Each row of a before or after table is a point. The points were changed in one or more steps. Then noise was added and the rows were shuffled. The steps act on columns, c1 being the first. Name the steps. A step turns or swaps two columns, mirrors them in a line or flattens them onto one, adds a multiple of one to another, or multiplies or shifts one. Angles are multiples of 10 degrees, from the lower column toward the higher: turns from -170 to 170, lines from 10 to 170 but not 90. Use the fewest steps. Two steps may share a column if one is a turn and the other turns, adds or multiplies; they go together, in the order done. Otherwise the lowest column goes first.

Before (12 x 3):
0.10; 0.04; 0.06
-0.20; 0.53; 0.22
-0.35; 0.45; 0.34
0.49; -0.06; -0.43
0.38; 0.60; -0.06
-0.36; -0.04; -0.11
0.69; -0.34; 0.11
0.10; 0.20; -0.05
0.49; 0.25; -0.38
0.31; -0.27; 0.46
0.61; 0.01; 0.12
-0.14; -0.36; 0.35
After:
-0.19; 0.36; 0.45
-0.33; 0.21; 0.54
0.58; -0.05; 0.11
0.37; 0.57; 0.24
0.47; 0.14; -0.39
0.11; -0.01; 0.08
-0.13; -0.46; 0.13
0.49; 0.40; -0.20
0.32; -0.45; 0.26
0.72; -0.36; -0.06
0.10; 0.21; 0.04
-0.35; 0.04; -0.11
Steps: turn c2 and c3 by 30 degrees

Before:
0.00; 0.26; -0.76; 0.37; 0.26; 0.43; 0.71; -0.30
-0.54; -0.05; 0.06; 0.64; -0.14; -0.05; -0.06; 0.18
-0.29; 0.02; -0.07; 0.19; -0.27; 0.49; 0.28; 0.58
0.06; 0.18; 0.13; 0.08; -0.10; 0.36; 0.20; 0.50
-0.12; 0.20; 0.17; 0.34; -0.01; -0.09; 0.17; 0.56
0.04; 0.14; 0.34; 0.44; -0.24; 0.38; -0.26; 0.27
0.10; -0.15; -0.78; 0.17; 0.41; 0.32; 0.06; -0.16
-0.16; -0.12; 0.15; -0.60; 0.33; 0.28; 0.86; -0.38
0.22; 0.05; -0.76; -0.08; -0.13; 0.16; 0.28; -0.35
-0.41; 0.46; 0.30; -0.20; -0.04; 0.14; -0.59; 0.13
After, 10 rows:
-0.52; -0.03; 0.08; 0.40; -0.53; 0.04; -0.06; 0.17
-0.14; -0.05; -0.21; -0.24; 0.62; 0.20; 0.87; -0.39
-0.32; 0.00; -0.47; -0.04; -0.34; 0.12; 0.28; 0.57
0.10; -0.07; -0.58; 0.39; 0.19; -0.62; 0.08; -0.16
0.00; 0.11; -0.67; 0.46; -0.03; -0.57; 0.73; -0.31
0.22; 0.02; -0.42; -0.13; -0.07; -0.66; 0.27; -0.35
-0.40; 0.18; -0.02; -0.21; 0.08; 0.32; -0.58; 0.13
0.05; 0.04; -0.26; 0.16; -0.47; 0.45; -0.25; 0.25
0.06; 0.06; -0.30; 0.01; -0.13; 0.24; 0.19; 0.51
-0.12; 0.07; 0.15; 0.27; -0.23; 0.12; 0.19; 0.57
Steps: multiply c2 by 0.4; turn c3 and c6 by 70 degrees; turn c4 and c5 by -40 degrees

Before:
-0.16; -0.20; 0.09; -0.21; -0.02; -0.17; -0.06; -0.25; 0.00; -0.38; 0.20; -0.14; -0.31; 0.17
0.21; 0.12; 0.06; -0.08; 0.25; -0.02; -0.26; 0.16; 0.29; -0.05; -0.35; -0.07; -0.39; 0.03
-0.13; 0.68; 0.52; -0.73; 0.18; -0.01; 0.57; 0.18; 0.12; -0.24; 0.47; -0.12; -0.24; -0.06
0.84; -0.64; -0.54; 0.46; 0.46; 0.14; -0.48; 0.64; 0.08; -0.05; 0.42; -0.62; -0.02; 0.52
-0.24; 0.30; 0.03; -0.47; -0.20; -0.36; 0.36; -0.36; -0.14; 0.21; 0.17; -0.27; 0.11; 0.10
0.00; 0.17; 0.66; -0.23; 0.17; -0.61; 0.34; 0.94; -0.42; -0.02; 0.76; 0.06; -0.02; 0.34
0.24; -0.63; -0.15; -0.27; 0.74; -0.11; -0.15; 0.36; -0.01; 0.21; -0.18; 0.10; -0.12; -0.10
0.18; 0.41; -0.31; -0.30; 0.51; -0.20; -0.16; 0.10; 0.20; 0.02; 0.39; 0.19; -0.10; -0.19
-0.16; 0.18; -0.46; 0.11; 0.51; -0.32; 0.15; -0.62; 0.35; -0.11; -0.13; -0.47; 0.11; -0.23
After, 9 rows:
-0.30; -0.64; -0.19; 0.20; 0.46; 0.07; -0.48; 0.66; 0.08; 0.13; 0.41; -1.00; -0.40; 0.73
-0.19; -0.19; -0.20; -0.36; -0.02; 0.33; -0.05; -0.26; 0.00; -0.24; 0.20; 0.11; 0.02; 0.02
0.05; 0.15; -0.62; -0.14; 0.16; -0.09; 0.35; 0.91; -0.44; -0.61; 0.77; 0.01; 0.19; -0.39
-0.15; 0.66; -0.20; -0.56; 0.19; 0.24; 0.59; 0.18; 0.13; -0.06; 0.48; 0.08; 0.51; -0.48
-0.47; 0.18; 0.44; 0.14; 0.51; 0.03; 0.15; -0.65; 0.37; -0.36; -0.12; 0.01; -0.05; 0.28
0.25; 0.42; 0.31; -0.24; 0.50; -0.04; -0.16; 0.10; 0.20; -0.19; 0.39; -0.10; 0.21; 0.16
-0.35; 0.30; -0.09; -0.15; -0.19; -0.27; 0.35; -0.36; -0.17; -0.32; 0.18; 0.13; 0.45; 0.03
0.18; -0.63; 0.17; -0.24; 0.74; -0.23; -0.16; 0.36; -0.02; -0.06; -0.18; -0.19; 0.19; 0.07
0.01; 0.11; -0.04; -0.38; 0.25; 0.04; -0.26; 0.18; 0.30; -0.04; -0.37; -0.23; -0.12; -0.03
Steps: turn c1 and c12 by -70 degrees; mirror c3 and c14 in the line at 120 degrees; turn c4 and c13 by -60 degrees; turn c6 and c10 by 80 degrees

Before:
-0.34; -0.36; 0.38; 0.08; 0.08; 0.41; -0.43; 0.24; -0.53; -0.51; 0.70; 0.07; -0.19; -0.27; 0.39; -0.09; -0.30; 0.65; -0.03; 0.79; 0.10; 0.27; 0.55; -0.01; 0.11; -0.28; -0.39; -0.44; 0.28; -0.04; -0.26; -0.05
-0.37; 0.23; 0.07; 0.29; -0.29; 0.57; 0.74; -0.19; 0.13; -0.37; 0.25; -0.30; -0.10; 0.11; -0.15; -0.73; -0.11; 0.43; -0.41; 0.02; 0.12; 0.47; 0.20; 0.19; -0.07; -0.04; -0.78; 0.12; 0.08; -0.46; -0.02; 0.22
-0.03; -0.22; -0.47; -0.08; -0.56; -0.16; -0.07; 0.01; 0.25; 0.11; -0.41; -0.62; -0.49; 0.07; 0.03; -0.01; -0.08; 0.22; -0.28; -0.43; 0.54; 0.06; -0.62; 0.78; 0.39; -0.11; 0.08; 0.20; -0.44; 0.48; 0.47; 0.25
0.04; -0.79; 0.42; -0.40; 0.02; 0.02; -0.07; 0.10; 0.18; -0.13; -0.29; -0.08; 0.22; 0.61; -0.18; 0.12; -0.53; 0.48; 0.26; -0.01; 0.01; -0.38; -0.06; 0.40; -0.19; -0.21; -0.22; -0.33; 0.20; -0.31; -0.09; -0.20
0.19; -0.67; 0.03; 0.30; 0.05; 0.21; 0.04; 0.20; -0.02; -0.76; -0.38; -0.08; 0.38; -0.45; -0.25; 0.25; -0.28; 0.12; -0.16; 0.23; -0.27; -0.28; 0.57; -0.65; -0.21; -0.18; 0.17; 0.02; -0.24; -0.42; -0.26; -0.18
-0.04; 0.22; 0.15; -0.13; -0.07; -0.03; -0.25; -0.18; -0.31; -0.61; 0.08; -0.26; 0.15; -0.06; 0.70; 0.13; -0.13; 0.21; -0.27; 0.00; 0.24; -0.65; 0.04; -0.67; -0.24; 0.32; 0.26; -0.18; -0.28; 0.10; -0.13; -0.32
0.16; 0.24; -0.18; 0.13; 0.34; -0.36; 0.24; 0.07; -0.63; 0.26; 0.26; 0.27; 0.01; 0.17; 0.47; -0.47; -0.10; -0.07; -0.40; -0.38; -0.12; 0.35; -0.59; 0.66; -0.57; 0.42; 0.02; -0.36; -0.17; 0.77; 0.18; 0.22
0.48; -0.08; -0.11; -0.10; -0.33; -0.26; 0.25; 0.25; -0.12; -0.48; 0.02; -0.05; 0.11; 0.35; 0.33; 0.11; -0.20; -0.13; -0.04; -0.35; 0.17; -0.10; 0.00; 0.57; 0.12; -0.45; 0.47; -0.27; 0.08; 0.30; -0.39; -0.01
0.23; -0.15; -0.08; 0.07; -0.15; 0.40; -0.20; 0.05; -0.37; -0.23; -0.18; 0.25; 0.10; 0.44; 0.08; -0.27; 0.27; 0.55; -0.50; -0.58; -0.18; -0.08; 0.19; 0.36; -0.20; 0.34; 0.47; 0.39; 0.04; 0.34; 0.82; 0.31
After (9 x 32):
-0.05; -0.08; -0.21; -0.04; -0.56; -0.17; -0.06; 0.03; 0.24; 0.13; -0.42; -0.62; -0.52; 0.07; 0.04; -0.04; -0.04; 0.20; 0.37; -0.44; 0.54; 0.06; 0.09; 0.78; 0.38; -0.12; -0.02; 0.17; -0.45; 0.95; 0.48; 0.23
-0.33; 0.19; 0.17; 0.06; 0.08; 0.41; -0.42; 0.26; -0.52; -0.52; 0.71; 0.13; -0.17; -0.26; 0.39; -0.08; -0.30; 0.66; 0.27; 0.80; 0.10; 0.27; -0.05; 0.00; 0.12; -0.28; -0.40; -0.42; 0.29; -0.06; -0.28; -0.04
0.19; 0.29; -0.17; 0.29; 0.05; 0.20; 0.04; 0.20; -0.02; -0.72; -0.39; -0.12; 0.36; -0.48; -0.21; 0.25; -0.27; 0.09; 0.65; 0.20; -0.25; -0.30; 0.04; -0.65; -0.23; -0.15; 0.15; 0.02; -0.26; -0.81; -0.24; -0.18
0.50; 0.02; -0.10; -0.09; -0.32; -0.25; 0.25; 0.27; -0.12; -0.50; 0.02; -0.13; 0.10; 0.38; 0.32; 0.13; -0.21; -0.13; 0.08; -0.33; 0.18; -0.09; 0.02; 0.56; 0.10; -0.45; 0.45; -0.27; 0.05; 0.61; -0.41; 0.00
0.04; 0.71; 0.40; -0.41; 0.01; 0.02; -0.08; 0.09; 0.18; -0.15; -0.27; -0.03; 0.23; 0.62; -0.17; 0.11; -0.55; 0.47; 0.47; -0.01; 0.03; -0.40; -0.14; 0.41; -0.19; -0.20; -0.23; -0.33; 0.20; -0.63; -0.05; -0.21
0.22; -0.29; -0.16; 0.08; -0.16; 0.39; -0.20; 0.05; -0.39; -0.23; -0.21; 0.18; 0.11; 0.45; 0.07; -0.24; 0.29; 0.53; 0.43; -0.56; -0.18; -0.07; 0.05; 0.36; -0.23; 0.35; 0.53; 0.39; 0.04; 0.68; 0.83; 0.30
-0.38; -0.48; 0.00; 0.28; -0.30; 0.56; 0.76; -0.16; 0.12; -0.34; 0.23; -0.16; -0.13; 0.10; -0.16; -0.73; -0.11; 0.46; 0.07; 0.02; 0.12; 0.47; 0.00; 0.19; -0.07; -0.03; -0.81; 0.12; 0.09; -0.91; -0.03; 0.24
-0.06; -0.37; 0.10; -0.11; -0.07; -0.05; -0.26; -0.18; -0.30; -0.63; 0.08; -0.29; 0.15; -0.05; 0.68; 0.11; -0.14; 0.20; 0.01; -0.01; 0.24; -0.61; -0.03; -0.68; -0.22; 0.31; 0.19; -0.16; -0.26; 0.20; -0.12; -0.32
0.16; -0.46; 0.01; 0.17; 0.34; -0.35; 0.22; 0.06; -0.61; 0.27; 0.27; 0.25; 0.00; 0.16; 0.50; -0.46; -0.12; -0.09; 0.09; -0.37; -0.14; 0.35; -0.01; 0.65; -0.56; 0.43; 0.04; -0.38; -0.14; 1.54; 0.15; 0.23
Steps: turn c2 and c19 by -130 degrees; flatten c3 and c23 onto the line at 160 degrees; turn c12 and c27 by 10 degrees; multiply c30 by 2
